Every row gives one point. Two turns around zero, p and q, are shown by what they do to some points. Where does a point land after both, in the order given? Backwards means that the second turn is done in reverse. Each puzzle has new turns, and all numbers are rounded.
In the rows, zero is written as 128.

Turn p:
[ 59 135] -> [112  61]
[158 113] -> [147 156]
[116 116] -> [138 114]
[178 147] -> [116 180]
Turn q:
[ 95 174] -> [ 72 120]
[173 119] -> [157 164]
[ 83 100] -> [132  75]
[115 146] -> [106 125]
[173 101] -> [173 156]
Where do these land?
p, then q: [116 115] -> [145 132]
p, then q: [ 81 151] -> [153  82]
q, then p: [188 118] -> [ 85 171]

Turn p:
[147 131 202 104] -> [177 167 108  83]
[ 89 142  90 160] -> [ 73 107 114 151]
[144 162 118 115] -> [129 159 132 154]
[123 107  90 192] -> [ 67  94 160 118]
[137  99 140  69] -> [194 114 126 135]
Turn q:
[169  79 141  50] -> [109  98 204  71]
[110 164  97 141] -> [170 133 101 143]
[129 136 124 151] -> [129 130 116 150]
[181 121 163 100] -> [107 138 194 127]
[ 89 135 142 128] -> [125 151  99 109]
[ 90 132 102 197] -> [128 118  55 167]
Where do these land?
q, then p: [184  69 195 166] -> [88 92 38 89]
q, then p backwards: [106  98 114  95] -> [117  91 156 149]
q, then p: [111 161 163  72] -> [163 187 108 153]
p, then q: [129 163 123 154] -> [147 152  97 122]
p, then q: [134  96 104 160] -> [ 90 134 121  94]
p, then q: [ 88 132  97 131] -> [116  99  88 131]
q, then p: [143 178 101 119] -> [127 167 169 109]

Turn p:
[148 140 184  85 168  93] -> [ 83 135 168 103 115  65]
[101 107  97  98 120  99] -> [153 142 120 141  75 121]
[173 111  97 175 141 165] -> [123  98  72  98 161 159]
[120 136 194  96  79 113] -> [115 120 215 139 112 133]
[149 179 123 134 160 183] -> [ 76 154 100 135 181 139]
[173 177  91 165 132  92] -> [146 176 110  61 156 142]
[ 78  84 171 137 128 195] -> [119  62 133 205 149 125]
[122 107  94 106 124 115] -> [139 134 108 130  87 132]
[ 88 112 100 156 101  96] -> [197 132 126 138 115 136]
Turn q:
[122 106  81 159 150 164] -> [117 148 130 182  83 127]
[149 128 113 131  97 151] -> [109 108 105 141 120 102]
[157 139 181  98 141 121] -> [157 127 121 115 189 121]
[111 109 197 157 136  88] -> [174 166 154  71 136 107]
[139 177  88 171 130 138] -> [ 58 148 143 149 124 117]
[ 98 147 164  42  83 165] -> [141  93  38  93 157 169]
[108 162 200 137 162 103] -> [146 185 142  80 178 139]
[135 100  46 138 116 122] -> [103  87 154 169  72 129]
[132  84  83 118 137 100] -> [146  91 166 152  94 140]
Where do these land?
p, then q: [158  84 137 113 109 142] -> [159 111  96 124  90 124]
p, then q backwards: [157 104 144 185 115 138] -> [138 133 145  70 111  94]
q, then p: [ 92 177 110 166 171 179] -> [147 187 128 172 189 148]
q, then p: [ 81 123 186  87  92 155] -> [ 90 162  72 119  80 163]
q, then p: [157 140 161  93 141 128] -> [109 123  89 109 133  94]
q, then p: [ 95 147  78 107 171  68] -> [ 85  76 156 184 166 135]
q, then p backwards: [156 122  80 145  96  86] -> [140  91 189  97 127 125]

Turn p:
[137 160  97 103 126  90 113 131 117] -> [131 130 103 129 174 126 138 134 168]
[121  78 155 124 135 170 103 134 127] -> [132 146 149 127  83 114  78 115 115]
[140 169 110 116 103 117 128 158 142] -> [133 108 135 134 141 134 153 153 174]
[101 120 145 143 145 155 109  81 140] -> [165 153 112 117 100 142 120 110  92]
[148 135  74 122 126  94 144 133 115] -> [113 115 116 134 174  96 157 118 148]
[173 150 127 128 111 114 132 124 111] -> [112 150 151 123 160 132 152 140 143]
[132 134 102 127  96 102 146 123 159] -> [126 122 114 161 130 116 172 140 140]
[ 87 101 150 162 123 136 122 128 112] -> [146 115 136 146 120 132  94 131  80]
[107 111 141 149 155 179 136 129 122] -> [141 111 145  98  95 126 107 110  93]
[139 146 132  87 123 108 155 131 115] -> [ 93 131 107 111 143 127 137 159 145]
[123 103 175 148 167 142 118 137 148] -> [117 127 139 129  89 165  97  95 109]
Turn q:
[129 125 178 141 101 160 112 121 145] -> [170 155 123 106 110  95 110 143 137]
[137 148 116 160 129 117 127 123 173] -> [110 128 142 155 138  95 119 146 160]
[149 126 105 126 157 117 113 168 106] -> [127 128 115 162 148 177 131 136 125]
[115 120 107 101 164 163 121  98 116] -> [131  72 114 104 138 136 120 140 101]
[ 87 149 162 101 136 162 110 129 106] -> [134 128  99  98  86 134 105 150  90]
[145 166 103 133 124 110 124 108 102] -> [102 123 101 155 145 115 120  98 114]
[126 117 131 121  99 112 101 115 134] -> [123 156 121 106 149 111 141 130 125]
[116 132 170 135 135 110 155 104 128] -> [119 136 155 106 106 121  94 103 133]
[115 102 104 160 125 125 158 162 117] -> [139 127 171 163 118 144 160 125 117]
[161  95 104 103 109 104 159 153 152] -> [126 128 140 126 142 152 180 109 178]
Where do these land?
q, then p: [ 91 117 145 119 103 189 118 117 127] -> [ 82 139 141 139 162  98 126 159 159]
p, then q backwards: [119 113 151 113 159 106 143  99 143] -> [122 162 131  96 122 112 117 138  95]
p, then q: [114 132 148 146 164 146 145 141 107] -> [149 125 111  89 136 144 134 129 100]
q, then p: [148 125 131 148 116 139 143 124 140] -> [115 142 131 146 127 144 146 115 128]
q, then p: [145 110 155 139 114 116 114 106 134] -> [123 147 109 115 136 156 133 118 154]
p, then q: [137 113  78 126 101 123  69 106 143] -> [102 132 132 166 158 102  92 108 176]
q, then p backwards: [141 125 139 109 185 153 139 135 111] -> [ 86 152 155 140 152 128 115 159 133]
p, then q backwards: [130 160 119 151 146 112 138 111 138] -> [143 102 104 102 121 127 130 135 106]
q, then p: [126 118 136 110  93 105 138 225 140] -> [143  85 163 103  94 140 196 174 128]
q, then p: [126 117  94 132 125 100 147 142 130] -> [124 112 124 119 107 142 133 131  88]
p, then q: [142 182 119 126 118 144 115 129 124] -> [140 110 117 120 112 147 124 132 177]
p, then q: [117 124 120 115 112 102 127 101 100] -> [104 118 123 163 135 153 119 133 118]

Turn p:
[151 132 103 150 128 117 130 160 122 111 156 122] -> [139 154 124 141 115 113 123  92 140 143 134  98]
[157 123 130 107 151 164 101 111 119 129 146 104] -> [ 96 170 136 100 128 117 158 142 129 141 130 136]
[106 139 117 117 106 147 102 143 128 107 110 119] -> [142 122  92 110 116 127 132 135 155 134 141 148]
[128 110 161 129 161 113 121 136 124 134 126 157] -> [118 123 127 148 119 113 121 161  96 122 109 108]
[142 126 120 126 132 102 145 135 144 142 116 130] -> [154 125 143 136 137 141 129 121 117 131 108 116]
[116 147 145 162 108 125 102 147 120 139 148 108] -> [125 138 131 137 126 122  90 143 167 142 153 116]
[143 138 130 112 104 120 107 100 124 153 162 148] -> [109 149 148 149 144 112 114 125 142 128 105 168]
[134 130 114 104 109 155 155 115 165 154 120 159] -> [147 135 127 134 157 151 131 115  90 124 129 177]
[ 99 124 123 112 159 110 152 116 106 129 123 114] -> [128  96 159 104 104 118 138 127 117 109 125 119]
[126  95 106 162 132 134 116  96 117 125 104 138] -> [ 96 105 124 155 109 160 157 125 130 144 130 129]
[111 141 138 145 142 133 131 122 139  94 104 124] -> [132 101 107 127 138 125 149 139 133 115 152 109]
[157 135 147 137 114 133 154 142 124 149 112 146] -> [137 151 125 143 140 161 108 129 112 103 122 120]
[ 93 125 132 101 118 111 148 141 133  98 139  95] -> [141  95 121  80 132 103 111 109 135 128 127 120]
Turn q:
[157 119 143 131  96 110 159 149 128 119 117 118] -> [156 148 125 154 121 157 156 123 130 110 109 125]
[136 141 136 125 158 150 141 127 139 106 142 121] -> [118 142 113 143 115 133  90 131 142 135 136 129]
[111 133 148 121 115 145 140 134 142 111 110 131] -> [113 150 112 142 123 120 131 110 118 112 129 112]
[135 111 164 139 124 110 152 146  88 143 105 104] -> [112 154 140 126 125 170 165 148 130 127  93 117]
[106 143 126 110 120 160 126 110 150 130 153 124] -> [112 123 101 142 132  84 115 126 135 128 134 141]
[130 139 136  98 149 147 122 130 145 134 126 136] -> [125 142 115 121 111 106 114 116 140 151 133 119]
[149 112 140 129 124 138 122 136 118 125 102 135] -> [136 140 127 113 137 145 132 112 136 124 113 104]
[114 157 104 153 149  95  81 100 157 162 164 155] -> [143 106 167  96 136  86 101 134 100 148 152 185]
[129  98 147 121 119 127 121 148 114 105 135 119] -> [127 127  96 112 118 156 139 131 129 109 120 124]
[110 104  98 142 134  99 136 109 136 138 128 146] -> [133 114 147 124 152 133 147 133 115 135 171 140]
[107 162 105 109 138 142 124 145 133 125 147 147] -> [112 102 131 137  94 101 112 109 134 135 143 135]
[145 110 126 112 120 123 134 138 118 130 110  94] -> [143 127 112 136 128 145 147 145 129 140 108 103]
[110 136  94 158 128 100 101 103 132 120 117 124] -> [137 100 157 122 150 120 115 146  88 119 146 126]
[158 100 138 160 115 139 143 154  98 149 113 112] -> [127 130 135 132 152 177 148 118 142 133  83 125]
[124 156 116 112 132 134 117  92 122 123 152 154] -> [127 118 142 119 123  87 107 138 153 114 149 137]
Where do these land?
p, then q backwards: [135 120 140 145 118 122 140 126 111 142  70 135] -> [143 110 125 144 124 117 140 151  96  92 129 101]
q, then p backwards: [130 183 136 131 126 141 116 170 114 130 133 112] -> [122  91 119 115 126  90 125 132  87 142 139 150]
q, then p: [134 141 146 122 140 139 127 114 123 117 135 159] -> [136 122 121 129 154  99 130 135 144 132 123 141]
p, then q backwards: [135 149 148 134 113 127 130 116 139 111 144 105] -> [130 112 125 131 129 155 126  95 121 131 122 146]
p, then q: [108 120 123 119 185  31 145 119 123 133 147 129] -> [147 187 119 105 148 180 172 167  93 115  96 106]
q, then p backwards: [ 97 113 118 143 117 144 140 136 142 134 139 128] -> [125 116 124 138 118 144 134 100 141 111 135 150]
q, then p: [141 110 140 138 121 138 119 130 109 127 145 127] -> [140 125 108 122 129 128 152 131 109 131 129 139]
p, then q: [120 128 108  94 117 114 118 137 122 112 136 154] -> [160 129 157 124 140 127 144 122 124 113 147 112]
q, then p: [134 111 143 127 137 147 137 117 123 117  94 110] -> [145 134 143 103 122 128 145 138 144 133 158 120]
p, then q: [125 126 141 127 123 135  92 119 131 134 131 121] -> [122 125 132 128 113 124 138 104 111 146 133 139]
p, then q: [131 120  64 131 123 141 108 114 131 126 144 133] -> [128 150 158 146 158 101 149 119 145 121 142 159]
p, then q: [145 110 143 140 123 144 147 137 180 120 118 117] -> [108 108 134 124 129 135 110 149 160 172 121 123]
p, then q: [129 133 112 113 120 143 144 130 117 162 129 134] -> [125 139 134 114 123 111 118 112 150 100 119 125]

Turn p:
[136 152 161  97 127  84 167 125 143 164 138 121 125  97] -> [117 160 114 178  97 156 109 124 112 107 106 166 119 118]
[131  82 138 146 190 163  76 160 142 105 114 153 102 134] -> [160 116 164 123 163 110 119 175 128 181 154  81  89 115]
[138 155 153 103  90 123 135 139  83 143 147  90 135  91] -> [124 152  91 136 104 149 124  67 137 138 112 145 141  90]
[ 94 137 144 106  76 148 169 160 152 144 146 117 107 115] -> [165 180 127 159 135 138 142  76 131 102 140 145 132 150]
[126 130 146 164 105 119 171 123 134 149 179  79 112 118] -> [131 120 123 151 170 149 124  74  98 110 110 179 134 121]
[ 91 158 136 140 115  88 136 159 126 137 172 119 161 128] -> [116 158 102 140 138 120 186 122 105 119 113 169 134 106]
[119 165 139 132  98 120 119 146 177 109 101  79  95  91] -> [141 162 142 139 134 132 100 112 129  96 194 157 154  87]
[150  85 106 125 148 119 146 117  96  66 100 154 132 167] -> [144  80 135  91 129 158 141 173 151 108 102  74 132 133]
[142  84  56 102 154 127 117  96 115 120 139 142 168 133] -> [115  68  74 108 106 122 140 155 112 131 134  88 114 166]
[138 126 118 129 135 137  69  96 132 102 119 182  82 143] -> [ 98  93 173 142 127 103 129 150 179 141 158  89 115 131]
[145 135  70 154 191 163 117 119 100 118 100 188 136 138] -> [128  84 134 117 124 100 125 193 139 185 118  90 170 166]
[ 91 168 151 107 119 110 139 133 121 185 132  70 116 151] -> [113 167 142 117 101 166 143  89 107 142 137 199 122 132]
[195 113 119 145 126 160  78 148 167 107  90 165 116 165] -> [171  91 179 105 114  59 100 159 158 123 142 101 111 117]
[ 95 120 152 154  90 106 131 136 127 175 107 114 130 101] -> [104 175 149 133 126 125 124  88  77 116 122 126 140 116]
[127 110 130 116 157 153 150  63 105  97 135 146 202 148] -> [ 94 114  71  79 150 134 116 163 155 123  81 111 113 172]
Turn q:
[146 111 210 145 100 145 153 157 168  71  92  83 145 162] -> [218 117 169  69  87 146 125 121 170 101 166 141 131 119]
[158  95 118 143 148 112 128  75 160 134 151 141 104 125] -> [106 150 134 128  84 109 129 143 123 157 102 138 136 182]
[114 105 107 174 130 129 119 156 173 123 128 142 167 114] -> [181 106 107 150 122  99 121 161 110 142 134 118 163 136]
[ 82 141 109 110 120 141 139  99  98 173 158 157  80 139] -> [ 49 106  85 128 130 136 117  95 111 151 126 143 113 123]
[162 124 110 177 158 140 148 144 138 149 185 132 154 123] -> [142 164 117 161 126 125  97 175 123 186 154 138 137 136]
[102 217 160  87 107 103 129 151 123 117  79 102  93 163] -> [134 134 131 107 148 185 168  51 135  77 119 160 141  74]
[149  99 106 133 104 122 138 142 152 114 134  82 182 138] -> [177 156 133 114 133  65 125 150 139 122 149 134 127 118]
[ 70 142 111  87 180 110 110 114  79 171 144 130 101 106] -> [ 63 111  92 175 169 145 171 103 120 133 124 127  85 146]
[114 171 153  82 113 118 185 158 124  94  83 126 114 127] -> [124 135 139 120 107 164 154  87 137  65 168 113 143  80]
[156 101 111 166 140 162 124 114 141 180 117 140 162 103] -> [137 136  86 143 130 116  84 185 152 136 106 113 136 156]
[146  97 118 179 125 117 117  79  98 109 137 137 138 119] -> [103 107 173 138 127  97 107 168 144 145 111 146 141 155]
[152 113 138 144  97 129 108 143 151 118 157 111 159  80] -> [174 141 150 141 140  92  94 118 139 149 132  93 139 145]
[103 159 133  68 144 132 102  99  94 129 125 176 118 151] -> [ 82 108 129 143 123 158 138 105  93 106  86 130  76 102]
[138 104 125 119 138 100 119 121  89 172 135 179  83 149] -> [ 66 126 121 115 144 157 112 136  78 122 121 144 117 172]
[129 140 115 105 116 160 102 168 131  65  94  83 120 120] -> [165 122 154  88 150 126 177 121 147 126 123  81 134  79]
Where do these land?
p, then q: [136 144 125 140 100  74 194 120 170 144 116 114 142  86] -> [133  78 193 152 145 121 121 166 120 129 110 120 147  73]
p, then q: [189 191 128 129 134 120 153 124 126 118 131 162 122 139] -> [187 109 125 126 115 114 102 147  98  93 117 112 171 146]
q, then p: [133 113 131 110 198 175 148 136 129 137 108 160 164 171] -> [204 121 144 155 130 121 147  85 137 142 155 102 172 118]
q, then p backwards: [122 131 142 143 137  73  59 146 174 108 112 117 141 139] -> [131 113 109 161 117 144 190 186 132 149 153 133 121 167]
q, then p: [ 92 138 147 149 116 108 141  98  73 131 127  82 124 134] -> [111 139 142 169 168 121 132 173 124 112 129 116  87 159]
q, then p: [127 167 130 177 141 169 117 136  97 147 120 110 176 124] -> [158 126 134 154 142  76  96 163  91 157 153 117 125 114]
q, then p backwards: [154 132 148  76 135  96  31  94 132 140  78 100 143 136] -> [127  81 187 145  92 135 193 137 129 131 163 161 158 194]
p, then q backwards: [123  93  96 122 105 175  73 155 168 137 186 124 113 194] -> [ 67  63 159  98 129 104 104 138 127  98 160  57 144 138]
q, then p: [136 132 126 101  97 136 114 148 125 103 125  96  79 136] -> [112 146  94 136 108 172  97 128 145 128 129 145 106 150]
q, then p: [154  87 160 128 128 144 126 156 139 167 145 109 116 115] -> [142  93 137 117 101 122 140 121 148 149 151 172  98 141]
p, then q backwards: [144  78 119 144 136 123 167 126 150 150 170 170 120 132] -> [106 110 136 117 153  98  67 120 126 137 124 158 164 102]
q, then p: [ 95 163 153 133  95 147 169  95 138  84 135 125 120  68] -> [ 81 139 110 122 172 100  94  95  99  70 143 136 102 126]
p, then q: [123 113 109 176 141 149 170  98 145 153 118 127 127 130] -> [138 104 144 123 147 147 140 167 111 112 117 159  81 127]
p, then q backwards: [108 171 126 113  87 105 114 136 104 107 122 148 137 140] -> [130 147 105 117 136 124 166 102 143 105  96  96 105 120]
q, then p: [114  96 135 156 142 144 157 143  65 119  84 148 146  96] -> [180 134 113 119 191 126 158 133 105 133 151 119  86 105]
p, then q backwards: [127  70  77  84 124 125 146 103 145 103 194  98  98 131] -> [ 45 107 188 105 164 124 123 167 116 160 109 137 130 115]
q, then p: [ 98 159 125  95 162 114  95 161  96 127 105 187 110 105] -> [140 120 122  83 188 172 108 116 117 169 121  99 161 142]

Turn p:
[117 127 126 109 110 137 140 108 123 122 135 110 139  97] -> [134 109 112 133 141 149 144 142 128 109 153 139 122 121]
[106 141 104 107 143 104 111 131 132 125 133 150 135 120] -> [130 120 128 112  98 119 117 126 133 124 137 120 120  86]
[139 141 129 125 106 131 126 153 131 137 125 106 144 145] -> [118 151 112 140 148 122 122 133 146 139 121 149 134 122]
[116 118 102 125 142 146 126 120 119 128 118 109 108 141] -> [133 106 155 117 145 133 137 131 120 146 114 139 126 117]
[115 149 136 156 126 121 145 119 121 141 142 160 159 139] -> [130 118  97 138 119 115 130 100 151 133 129  90 143 132]
[138 116 129 127 123 138 114 114 135 143 117 124 117 150] -> [135 123 132 123 128 131 116 137 118 152 118 142 141 144]
[128 151 141 115 146 116 119 134 129 142 112 112 111 130] -> [117 133 153 141 122 107 122 128 122 137 148 146 138 120]
[151 128 110 126 120 101 144 120 116 122 139 147 142 108] -> [149 151 109 107 116 132 151 124 133 116 145 112 126 122]
[145 124 144 125 140 131 128 128 118 112 133 117 155 127] -> [106 138 119 120 143 125 134 143 124 111 131 116 144 133]
[165 135 144 124 143 148 116 150 138 121 123 164 105 132] -> [128 157 140 121 116 120 101 100  98 106 107 137 142 142]
[127 111 127 137 118 128 115 132 100 121 133 100 109 132] -> [125 126 134 135 138 118 157 151 116 137 109 141 112 133]
[118 136 133 154 120 128 113 120 136 117 112 111 114 120] -> [116 125 144 157 114 147 140 135 127 138 120 132 128 131]
[118 116 145 128 115 140 159 123 136 120 121 140 107 150] -> [157 123 137 148 149 132 107 124 121 130 122 113 120 148]
[115 108 113 152 127 112 134 117 142 126 166 129 130 113] -> [136 111 125 114 107 136 146 136 162 115 120 115 107 143]
[121 117 137 109 142 140 128 151 144 140 111 141 146 115] -> [103 129 122 114 135 135  94 113 121 125 144 130 115 125]
Turn q:
[136 130 128 121 149 129 145 139 132 117 120 126 129 120] -> [128 146 130 127 118 128 127 110 131 122 115 139 134 140]
[114 117 136 112 136 104 130 136 131 120 136 116 146 135] -> [133 153 147 143 137 142 122 122 134 138 121 112 126 123]
[120 120 117 134 131 135 130 128 118 134  98 119 139 120] -> [112 140 125 126 113 119 139 131 149 132 136 137 117 122]
[121 119 138 122 137 141 125 104 132 127 130 120 132 120] -> [149 135 124 133 132 110 128 132 137 128 133 125 114 136]
[119 117 128 157 131 142 127 139 142 133 133 124 121 127] -> [113 124 133 143 142 112 141 127 119 123 144 140 133 136]
[138 117 134 120  94 136 137 137 129 102 119 136 143 133] -> [128 139 105 121 135 147 159 131 119 146 113 123 127 126]
[117 182 128 132 122 122 131 135 132 135 124 125 130 120] -> [127 102 149 106 124 152 131 122 153 119 136 131 141 142]
[132 119 135 118 132 132 137 130 121 134 136 123 136 164] -> [123 144 112 131 138 124 114 126 128 136 131 103 147 125]
[137 133 111 139 140 135  95 107 134 125 127 144 145 140] -> [118 121 130 116 113 117 125 138 111 121 140 101 101 144]
[122 121 111 124 136 129 143 126 111 120 142 118 141 118] -> [121 141 121 131 143 131 119 115 143 116 118 130 109 122]
[143 114 116 115 118 128 135 132 140 144 129 115 113 117] -> [136 119 113 145 118 130 123 108 123 139 134 144 127 114]
[117 116 117 116 138 128 140 123 133 140 128 162 140 143] -> [125 136 119 145 112 126 134 131 127 101 123  99 134 119]
[142 164 174 168 106  88 141 133 122 121 136 134 146 128] -> [115 112 144 128 147 175 121 171 135 143 110 138 151 169]
[130 128 127 119 135 142 109 136 116 137 129 137 128 114] -> [135 136 127 113 121 128 124 133 119 112 144 137 120 118]
[133 124 119 123 116 128  94 114 127 132 134 123  31 122] -> [155  72 142 113 126  80 111 123  92 143 121 159 137  86]
Where do these land?
p, then q: [164 135 125 124 128  95 129 118 147 103 131 109 127 107] -> [137 125 124 106 154 164 147 110 124 121 126 127 151 152]
q, then p: [120 135 122 127 138 137 127 148 117 115 153 152 137 134] -> [118 120 142 135 146 128 136 139 112 107 128 117 139 105]
q, then p: [137 131 123 134 151 150 116 153 140 122 119 130 136 159] -> [138 107 113 140 139 104 139 149 143 129 139 120 141 106]
p, then q: [130 147 131 133 130 134 110 134 108 118 119 127 137 135] -> [115 131 137 130 125 136 134 137 155 119 126 137 116 127]
p, then q: [121 134 136 132 120 112 136  92 136 162 118 149 115 114] -> [124 107  90 146 150 136 109 137 111 138 139 113 122 122]
p, then q: [133 134 144 135 103 136 144 124 126 148 138 128 119 116] -> [107 112 114 134 130 116 121 128 114 122 114 109 129 140]
p, then q backwards: [149 117 124 134 146 159 129 140 111 109 110 133 153 130] -> [133 131 120 132 123 131 134 160 113  98 148 138 134 156]
q, then p: [133 125 113 123 122 122 121 106 152 106 140  99 150 141] -> [137 109 158 128 131 116 138 134 132 156 131 148 141 152]
p, then q: [110 131 118 139 120 120 150 128 116 132 127 135  96 129] -> [131 114 111 142 123 116 108 139 123 142 117 148 139 142]
q, then p: [120 111 157 113 106 109 136 104 131 141 127 132 115 134] -> [101 160 123 114 128 139 139 111 140 139 128 141 122 145]
q, then p: [123 117 125 132 119 123 103 128 156  99 131 115 134 115] -> [145 123 143 136 139 102 138 114 115 135 139 127 132 157]
q, then p: [129 103 112 127 109 103 119 121 126 155 136 121 109 125] -> [112 122 121 123 103 138 151 116 120 130 123 136  99 149]
p, then q: [117 133 133 142 160 140 134 159 112 125 127 124 150 131] -> [142 134 163 142 129 107 128 127 160 129 120 125 119 127]
q, then p: [116 135 123 107 130 150 134 152 123 134 111 136 146 136] -> [141 119 120 136 141 143 130 131 148 102 142 134 142 111]
q, then p: [120 131 135 116 137 133 132 111 118 150 133 129  95 114] -> [123 157 118 110 101 140 127 141 122 116 126 122 123 134]
